Each row is a point. Before rounding, the points of a table are all equally far from one centre. They may lie mostly on one side of it. Write the centre, to within rounding.

Points (5 x 2):
[[-3.06  1.36]
 [-2.84  0.49]
 [-2.33 -0.36]
 [ 0.46 -1.60]
 [-2.43 -0.24]]
Centre: [0.28 1.75]

Points, 15 rows:
[[ 0.76 -1.93  1.54  1.14 -2.56 -0.77 -3.04 -2.38  0.41]
 [ 1.67 -1.35  1.91 -0.99 -2.66 -0.71 -2.54 -2.10 -0.37]
 [ 0.92  3.66  0.32 -0.09 -0.98  1.53 -1.67 -0.55  2.01]
 [ 0.03 -0.27 -0.56 -0.45  0.36 -1.65 -3.84 -0.44  2.06]
 [ 3.22  0.08  1.63  0.33 -0.56 -0.20 -1.14 -2.21  1.35]
 [-1.28 -1.30 -0.64 -1.26 -1.88  3.10 -2.34 -3.47  1.90]
 [ 0.92  1.30  2.91  1.21  3.23  1.29 -0.21 -1.59  1.02]
 [ 1.87 -2.34  0.47 -2.49 -2.17 -0.46 -0.94 -0.17 -0.17]
 [-0.86 -1.82  2.56  0.17 -3.16  0.72 -1.96 -3.58  0.23]
 [-1.46 -1.62 -1.79 -1.22 -0.66 -1.20  0.51 -2.13 -0.34]
 [ 1.47 -1.96 -0.51 -0.40 -0.01  3.03 -2.77 -3.27  1.60]
 [ 1.03 -2.84  2.78 -0.53 -2.06  2.91 -2.85 -1.75  1.79]
 [-0.57  2.27  2.08  0.59  2.36  0.65 -0.10 -3.19 -0.51]
 [ 1.66  0.39  2.98  0.55 -3.07  2.76 -2.77 -1.78 -0.29]
 [-0.59  1.51 -0.51 -3.20 -1.07 -1.00 -2.15 -0.26 -0.57]]
Centre: [-0.79 -0.49  1.04  0.01 -0.10  1.62 -1.16 -0.30  0.00]

Points:
[[ 0.36 -0.25 -2.29  2.89 -0.13 -1.50  2.55 -1.40 -1.84 -1.80 -2.93 -3.20
   0.25  0.77  1.57 -1.44 -0.04  0.49]
 [ 0.46 -0.30 -2.27  1.85  1.05 -0.38  0.72  1.03 -3.44 -3.67 -0.83 -2.96
   1.03 -0.39  0.03  0.60 -0.39 -0.41]
 [ 2.68  0.70 -3.23  3.22 -1.85 -0.61  0.79  1.15 -1.79 -0.99 -1.56 -3.46
   0.06 -0.41  1.64  0.52 -0.08  0.10]
 [ 0.99 -0.04 -2.97  1.64 -0.80 -0.65  2.15  0.21 -2.36 -2.35 -2.73 -3.53
  -1.27  1.87  0.71 -0.81  2.34  1.10]
 [ 1.41 -0.95 -2.23  2.20 -1.28  0.78  3.38  2.13 -3.22 -1.57 -0.08 -5.45
   0.12  0.58 -0.63 -0.20  1.78  0.70]
 [ 1.73 -0.14 -2.72  3.20 -0.70 -0.75 -1.28 -0.73 -1.40 -2.54 -1.06 -2.52
  -1.86  0.62  1.41  0.04 -0.08  0.32]
 [-0.17  0.02  1.02  2.01  1.15  1.72  0.97  1.29 -1.46 -2.52 -3.14 -4.33
  -2.54 -0.58 -0.52  0.55  0.68  0.13]
 [ 0.15  0.30 -0.70  1.45 -1.53  0.76  0.02  1.08 -3.96 -3.22 -0.61 -2.82
  -0.21  0.16  0.38  0.87  0.09 -1.23]
 [ 1.64 -0.49 -3.34  2.10 -0.07  0.27 -0.92 -0.29 -2.26 -2.59 -2.33 -3.30
  -1.45  0.54 -0.89 -0.84  0.48  0.81]
 [ 1.38  0.77 -0.72  0.87 -1.97 -0.98  0.33  1.77 -3.66 -3.82 -0.68 -3.36
  -1.88 -0.62  0.48 -0.29  3.58 -1.08]
 [ 0.66  0.33 -0.84  1.89 -0.39 -0.40  2.55  0.26 -3.06 -3.69 -3.19 -3.56
  -1.31 -0.22 -2.22 -0.58  0.68 -1.13]
 [ 2.74  0.56 -2.29  2.17 -0.83 -1.11  2.16  2.40 -1.75 -1.98 -1.49 -3.66
   0.44 -0.68 -0.36  0.46 -0.56  2.13]
 [ 2.68  1.66 -1.19  1.43 -0.22 -1.98  1.26  0.83 -1.54 -2.77 -2.67 -3.95
  -0.29 -0.02  1.68 -0.37  1.47 -1.05]
 [ 1.64 -1.53 -0.91  0.92 -0.48  1.88  1.11  0.94 -2.31 -1.77 -2.41 -3.29
  -0.59  0.98  0.77 -1.02  3.16  2.12]
 [ 0.51  0.50 -1.32  2.82 -1.32 -1.00  0.94  0.60 -2.78 -4.15 -1.66 -3.77
  -1.00 -0.41 -1.02  0.31 -0.89 -0.53]
 [ 3.21 -0.64 -2.83  2.18 -0.42 -0.08  1.82  1.60 -2.01 -1.11 -2.05 -3.44
  -0.53 -0.18  2.49  0.57  1.48  0.48]
 [ 2.42  0.16 -2.98  1.62  0.34 -0.41  2.54  0.14 -2.50 -2.75 -0.09 -3.78
   0.01  0.83 -0.02 -0.02  0.59  0.83]
 [-0.24 -1.38 -0.22  1.12 -0.23  0.44 -0.75  0.10 -1.34 -2.52 -2.96 -5.09
  -0.38  0.21 -2.31 -1.50  0.30  1.11]
 [-1.24 -0.15 -1.76  2.98 -0.15 -0.49  0.94  0.14 -3.96 -2.34 -3.46 -3.56
   0.04 -0.26  1.78 -1.17  1.70 -0.66]
 [ 1.69  0.67 -2.98  0.51 -0.63  0.54  0.06  0.03  1.00 -2.15  0.19 -2.87
  -1.09 -1.20  0.84 -1.23  0.80  1.04]
 [-0.37 -0.46 -1.87  2.39 -0.48 -0.34  2.25  2.40 -2.49 -2.65 -2.46 -2.98
   0.52  1.98  0.68 -0.28 -0.22  1.06]]
Centre: [ 0.19 -0.91 -0.05  2.59  0.02 -1.65  0.88  1.44 -1.31  0.32 -0.21 -2.20
 -0.99 -0.74 -0.82 -1.20  1.88 -0.30]

Points, 29 rows:
[[-1.22  2.91 -0.49 -0.78  4.67  2.88  0.79  0.79 -2.11  0.55  1.09 -1.81
   0.61  2.63  2.36 -1.39 -0.93  0.70 -1.04  0.21  0.08  2.43 -1.88  1.00]
 [-0.29  2.45 -2.04 -0.67  4.88  0.77  0.08  0.78 -3.68 -1.25  2.37 -0.70
   1.36 -0.07  2.45 -1.09  0.52 -0.17 -1.84 -0.45  1.86  1.82 -2.44  0.73]
 [-0.61  2.03 -1.31  0.26  5.65 -0.09  2.32  2.39 -2.25 -1.17 -0.15 -1.71
   2.28  0.70  1.41  0.01  1.48  0.16 -0.67  0.40  0.76  1.67 -1.71  1.92]
 [-1.07  1.70 -0.77  1.36  4.38  1.91 -0.49  2.09 -1.22 -0.17  0.72 -2.81
   0.32  0.82  1.90  0.36 -0.12 -1.28  0.83 -1.51  0.41  2.44 -1.45  1.21]
 [-1.38  1.66 -0.61 -1.00  3.88  1.62  0.65  1.95 -1.69 -1.38  2.90 -1.99
   1.45 -0.92  1.87 -1.69  1.40 -1.32 -0.52 -0.94  1.63  1.14 -1.89  1.65]
 [ 1.48  2.26 -1.26  0.85  3.93  1.49  2.00  0.99 -3.77 -2.15 -0.44 -1.37
   2.01 -1.11  0.74  0.27  0.85  0.53 -1.58 -0.03 -1.20  2.23 -0.30  2.16]
 [-0.20  4.08 -1.99  0.63  5.32  1.19  1.80  0.97 -1.05 -1.43 -0.39 -1.73
   1.26 -0.12  0.51 -1.34  0.19 -1.63 -1.01 -0.08 -0.31  2.35 -1.94  0.85]
 [-0.92  2.89 -0.03  0.23  5.10  0.21 -0.42  2.47 -2.60 -1.02  1.98 -2.63
   1.12 -0.90  0.33 -0.88  0.40  0.02 -0.18  0.68 -0.42  2.92 -1.15  3.25]
 [-0.99  1.24 -0.16  0.64  4.34  2.23  0.19  2.24 -4.08 -1.56  1.71 -0.12
   0.23  2.30  1.28 -1.56 -1.17  0.66 -0.97 -2.00  0.88  0.71 -0.36  1.60]
 [-0.46  2.66 -1.34 -0.07  4.69  2.37  1.68  1.39 -3.07 -2.56  2.44 -2.02
   0.53 -0.54  1.41 -0.55  0.78  0.62 -0.10 -0.83 -0.47  0.57 -2.21  1.98]
 [-1.24  1.49 -1.80  0.94  4.01  1.70 -0.37  0.15 -3.06 -1.74  1.23 -0.75
   2.49  0.71  0.64 -0.94  0.20 -1.91 -0.36  0.41 -1.12  1.81 -3.72  1.62]
 [ 0.17  2.60 -1.61  0.28  5.60  1.71  0.01  1.92 -1.40 -1.20  1.52 -1.52
   2.00  1.20  1.88 -0.18  0.31 -0.49  0.08  0.19 -0.54  0.89 -0.97  2.47]
 [-1.24  3.46 -0.53  0.45  4.45  1.98 -1.04  1.43 -2.36 -2.09  0.39 -1.55
   1.81  0.36  1.03 -0.02  0.45 -1.73  0.11 -0.45  1.32  2.70 -2.23  1.59]
 [ 0.05  2.10  0.23  0.80  4.85  0.02  0.91  2.09 -2.67 -1.68 -0.19 -0.74
   1.53 -0.48  3.76 -0.91  0.37  1.64 -0.93 -1.38  0.41  1.30 -1.22  3.93]
 [-1.04  3.14 -1.67  0.99  3.76  1.01  0.84  2.84 -2.26 -2.33  1.00 -1.74
   1.23  0.83  2.40 -1.43 -0.30 -1.30 -0.87  0.53  0.06  1.71 -2.03  2.15]
 [ 0.01  2.29 -0.47 -0.92  3.65  1.52 -0.29  0.52 -2.40 -1.63  3.22 -1.48
   2.16  0.00  0.80 -0.97  0.75 -1.26 -0.16 -1.14  0.03  2.90 -2.50  2.15]
 [-0.59  3.15 -1.04  0.15  3.63  0.97  0.50  2.53 -2.83 -3.73  2.41 -0.69
   1.08  1.05  1.77 -0.42 -0.20  0.80 -0.23 -0.70 -0.15 -0.24 -2.17  3.06]
 [-2.51  3.07 -1.60  0.05  3.76  2.25  1.16  0.89 -3.48 -0.33  0.82 -1.11
   0.63 -0.54  3.15  0.48  1.62  0.70  0.18  0.29  0.95  0.98 -3.33  1.51]
 [ 0.35  2.31 -1.05  0.59  4.99  2.36  0.18 -0.20 -0.83 -2.40  0.10 -1.28
   2.29  0.68  1.48 -1.15 -1.20 -0.03 -0.95 -2.52 -0.21  2.34 -2.55  1.51]
 [-1.30  1.48 -0.19  1.17  5.06  2.23  0.03  1.08 -2.63 -0.16  1.94 -0.39
   2.70  0.58  1.95 -0.94  0.72 -0.18 -1.44  0.23  2.09  1.41 -2.90  1.35]
 [-0.36  2.37 -0.25  0.87  5.09 -0.09 -1.14 -0.03 -1.86 -0.94  2.68 -0.92
   0.95 -1.32  2.41  0.04 -0.41 -2.21 -1.35 -0.99  0.83  0.75 -1.68  2.74]
 [-0.48  4.05 -1.15 -0.03  5.13  1.68 -0.39  0.56 -1.33 -2.25  1.30 -0.79
   0.67 -0.30  1.61 -1.36  1.62  1.86 -0.53  0.29  1.40  2.46 -3.67  0.49]
 [ 0.48  2.86 -1.57  0.28  4.63  3.14  0.41  0.45 -0.79 -1.93  0.92 -2.10
   0.89  0.10  0.30 -1.49 -0.14 -0.67 -1.14 -0.48  1.30  2.35 -2.65  2.51]
 [-0.10  0.90 -2.23  1.74  3.61  1.62  0.99  2.30 -2.80 -1.80  1.08 -0.81
   0.85 -1.36  2.46 -1.10  2.20  1.67 -1.72  0.35  0.09  0.71 -0.83  1.40]
 [-0.23  2.74 -1.86 -1.04  3.84  2.28  0.59  1.48 -1.87 -3.04  1.08 -1.23
  -0.49  0.42  1.70 -1.14 -0.44 -2.50 -0.20  0.57  0.48  1.89 -2.28  2.24]
 [-1.32  3.26  1.23  0.72  3.29  0.91 -1.18 -0.67 -0.45 -0.27  1.27 -0.92
   2.14  0.84  0.75 -1.08  1.21 -2.84  1.01 -1.03  1.78  1.40 -1.45  0.77]
 [-0.25  3.33 -0.24  0.95  3.54  2.05  0.64  1.09 -2.18 -1.79  2.00 -1.60
   1.78  1.83  1.70 -1.04  1.37  0.00 -0.21 -0.96  0.33  1.60 -0.37  1.76]
 [-0.97  1.93 -1.95 -0.46  6.15  0.88  0.29  1.93  0.05 -2.07  0.33 -1.81
   1.40  1.17  2.61 -0.04 -0.64 -0.58  0.55 -0.17 -0.07  0.89 -1.55  0.99]
 [ 0.42  1.31 -0.34 -0.48  4.93  2.26  0.60  1.20 -2.34 -1.87  2.00 -2.37
   1.85 -0.21  2.16 -1.38  0.56 -1.44  0.33  0.09 -0.27  1.36 -1.54  1.98]]
Centre: [-0.37  1.41  0.23 -0.42  2.03 -0.09  0.34  0.29 -1.30 -0.39 -0.22  0.39
  0.25 -0.94  0.19 -0.68 -1.38  1.10  0.25  0.52  0.41  0.47 -1.55  0.76]

Points (31 x 24):
[[-2.14 -1.08 -0.68  3.03  0.68 -3.64 -2.11  2.40  2.32 -3.54 -0.80  3.12
   0.57 -1.44  0.82  1.59  3.52  0.13 -1.72  2.03 -0.13  1.21  1.14  0.70]
 [-2.03 -0.55 -3.20  1.72 -0.05 -3.78 -2.59  2.23  0.77 -3.39 -1.56  0.62
   0.07  0.60  0.44  0.29  1.66 -1.78 -0.81  1.95  0.28  1.44 -1.08 -1.05]
 [-1.19  0.80 -1.53  2.29  1.29 -3.87 -2.40  0.64  1.13 -3.62 -1.23  2.24
  -0.30  0.55  2.12  1.24  2.38 -0.34  0.67  1.83 -0.80  1.61 -0.07 -1.78]
 [-0.75  0.07 -1.58  1.74  0.62 -2.98 -3.45  2.39  0.10 -4.38 -1.17  1.52
   0.65 -1.96 -0.35  1.04  2.37 -0.28 -0.16  2.94  1.07  0.48  0.47 -0.63]
 [-0.69  0.18 -2.06  3.54  0.30 -0.99 -2.46  2.23  1.32 -3.10 -1.23  0.59
   0.58 -1.63  1.46  1.36  1.85 -0.99 -2.83  1.40  0.83  1.97  2.81 -1.81]
 [-0.56  0.26 -1.52  1.96  0.60 -1.97 -1.44  3.19  0.93 -3.06 -0.16  1.02
   0.15  0.20 -1.40  2.56  2.66 -1.30 -1.31  0.60  0.79  2.30 -0.85 -2.51]
 [-0.98 -0.09 -1.22  1.09  0.72 -3.05 -2.21  2.01 -0.01 -4.56 -1.06  2.26
   0.24  0.85  0.10 -0.64  2.90 -1.08 -1.74  1.08 -0.95  1.14 -0.95 -2.17]
 [ 0.57 -0.32 -1.22  1.54  0.80 -2.73 -3.22  1.84  0.86 -3.76 -1.07  0.83
  -0.18  0.70 -1.13  1.02  1.80 -0.38  0.23  3.40  1.79 -0.71  0.33 -2.40]
 [-0.99 -0.76 -2.00  1.78 -1.21 -3.76 -3.81  1.92  0.58 -3.29 -0.41  0.56
   0.32 -0.12  0.02  1.80  1.13  0.37 -2.17  2.18  0.02  2.42 -0.20 -0.67]
 [ 0.13 -0.70 -0.70  1.48 -0.79 -3.56 -2.89  1.07  0.13 -4.52 -1.21  1.08
   0.99 -1.26 -1.40  1.65  2.91  0.66 -1.58  2.07  2.26  2.61  0.13 -1.47]
 [-0.24 -0.57 -3.26  3.26  0.38 -3.33 -0.62  1.47  0.23 -3.72 -1.26  2.92
   0.65 -2.31  0.27  1.69  2.00 -0.54 -1.90  2.50  0.72 -0.08 -0.60 -2.29]
 [-2.38  0.03 -3.50  1.30  0.51 -2.67 -3.29  2.55  0.45 -2.36 -1.50  0.61
   0.48 -0.47  0.82 -1.42  1.83  0.09  0.09  1.51  1.85  1.09  1.21 -1.09]
 [-0.56 -0.65 -2.64  2.34 -0.21 -3.36 -2.08  3.38  0.40 -4.22 -0.46  0.55
  -0.17 -1.22 -0.63 -0.27  0.44  0.73 -1.49  2.00  1.80  0.95 -0.12 -1.40]
 [-0.59 -0.30 -0.83  1.56 -0.99 -3.40 -2.48  2.29  1.04 -2.73  0.18  0.72
   0.00 -1.58  0.14 -0.16  1.64  0.93 -1.13  2.06  1.93  1.29 -1.95 -1.14]
 [-0.76  0.19 -1.86  2.55 -0.51 -2.25 -3.99 -0.06  0.13 -4.45  0.13  0.84
   0.08 -2.13  0.31  1.28  0.75 -0.68 -0.27  2.31  0.96  1.33 -0.47 -0.84]
 [ 1.17  0.06 -2.93  2.49  0.66 -3.68 -1.57  0.72  0.83 -4.96 -1.39  1.66
  -1.59 -0.87 -0.99  1.52  2.08 -0.56 -0.88  0.01  1.40  2.57  0.76 -1.96]
 [-0.62  0.68 -2.87  1.97 -1.33 -1.72 -1.93  1.70  0.54 -6.27 -1.47  0.07
   0.13 -0.37 -0.12  0.07  2.30  0.03 -0.63  2.04  0.85  0.76  0.14 -0.65]
 [-2.69 -0.47 -1.92  1.77  1.12 -3.05 -2.56  1.91  0.59 -3.65 -2.88  0.60
  -0.55 -0.38  0.73  0.58  3.12 -2.01 -1.36  2.20  1.16 -0.22  0.09 -0.62]
 [-1.60 -0.31 -1.04  0.62  1.73 -3.25 -3.29  2.51  1.71 -2.67 -1.81  0.96
  -0.62 -0.21 -1.02  0.67  2.44 -0.26 -1.03  2.93  0.82  1.26  1.03 -1.21]
 [-1.83  2.11 -2.21  2.07 -0.90 -0.81 -1.98  1.40  1.63 -3.01 -0.23  1.37
  -0.44  0.41 -0.17  0.99  1.33  0.23 -1.32  1.91  0.98  2.19  0.77 -3.38]
 [-0.58  0.35 -3.07  1.87  0.51 -3.15 -2.71  0.74 -0.12 -2.47 -2.19  2.65
   1.52 -0.74  1.40  1.61  3.56 -1.63 -2.01  0.11  0.99  0.75 -0.63  0.32]
 [-2.05  0.67 -1.89  1.95  0.81 -2.47 -1.35  2.66  1.13 -4.31 -0.82  0.00
  -0.33  0.21 -0.02  0.22  3.37  0.40 -1.19  2.19  0.28  1.89 -0.45 -0.68]
 [ 1.05  0.07 -2.43  1.57 -0.68 -3.37 -2.24  0.10  1.61 -4.22 -0.70 -0.55
   1.48 -2.42 -0.01  0.82  2.95 -0.67  0.03  2.46 -0.52  0.97  1.12 -1.63]
 [ 0.58  0.14 -3.05  2.64 -0.68 -3.34 -3.87 -0.91 -0.26 -2.95 -0.45  1.81
   0.07 -0.94  0.49 -0.08  0.30 -1.01  0.03  2.30 -0.01 -0.21 -0.10 -2.31]
 [-1.32 -1.33 -2.33  1.38  0.27 -2.56 -3.57  2.30  2.12 -3.38 -0.92  2.48
   1.61 -1.12 -1.21 -0.22  2.40 -0.62 -0.94  1.69  2.42  1.54 -0.22 -1.72]
 [-0.51 -0.42 -3.04  1.24 -1.50 -2.46 -2.60  0.67  1.05 -3.89 -0.79  0.46
  -0.72 -1.15 -0.54 -0.28  1.82 -1.58 -1.18  1.45  0.41  3.03 -0.80 -0.92]
 [ 0.43 -1.12 -2.12  2.28 -1.28 -0.96 -1.61  2.15 -0.27 -3.95 -0.31  0.23
  -0.40  0.16 -2.54  0.76  0.28 -1.30 -2.07  2.55  0.95 -0.52 -0.67 -1.32]
 [-1.16 -0.39 -2.11  1.15 -0.50 -3.23 -3.86  1.67  1.46 -3.74 -1.56  2.19
  -0.78 -0.31  0.87  1.67  1.87  0.49 -1.51  1.10  0.73  1.03 -0.93 -2.86]
 [-0.87 -1.97 -1.29  1.03  0.29 -3.57 -3.42  0.23  0.14 -3.35 -0.40  0.83
   0.06  0.43 -0.08  2.67  3.64  0.09 -1.38  3.07  0.83  0.90 -0.30 -1.35]
 [ 0.10 -0.95 -2.65  0.67  0.76 -3.57 -1.43  2.47 -0.04 -4.89 -1.46  1.02
   0.70  1.15 -0.31  1.01  1.84  0.18 -0.71  2.58  0.54  0.75  0.52 -2.29]
 [-1.19 -0.53 -1.40  1.76 -0.44 -3.34 -2.43  1.86  0.25 -4.36 -0.91  2.58
  -0.59 -1.27  0.18  1.40  2.16 -0.12 -2.81  2.16  1.35  1.07 -0.35  0.86]]
Centre: [-1.08 -1.32 -0.85  2.61 -0.53 -2.00 -0.73 -0.26  0.91 -2.08 -1.45  1.21
  0.67 -0.07 -0.80  0.64  1.53  0.36 -0.46 -0.34  0.34 -0.12  1.34 -0.82]
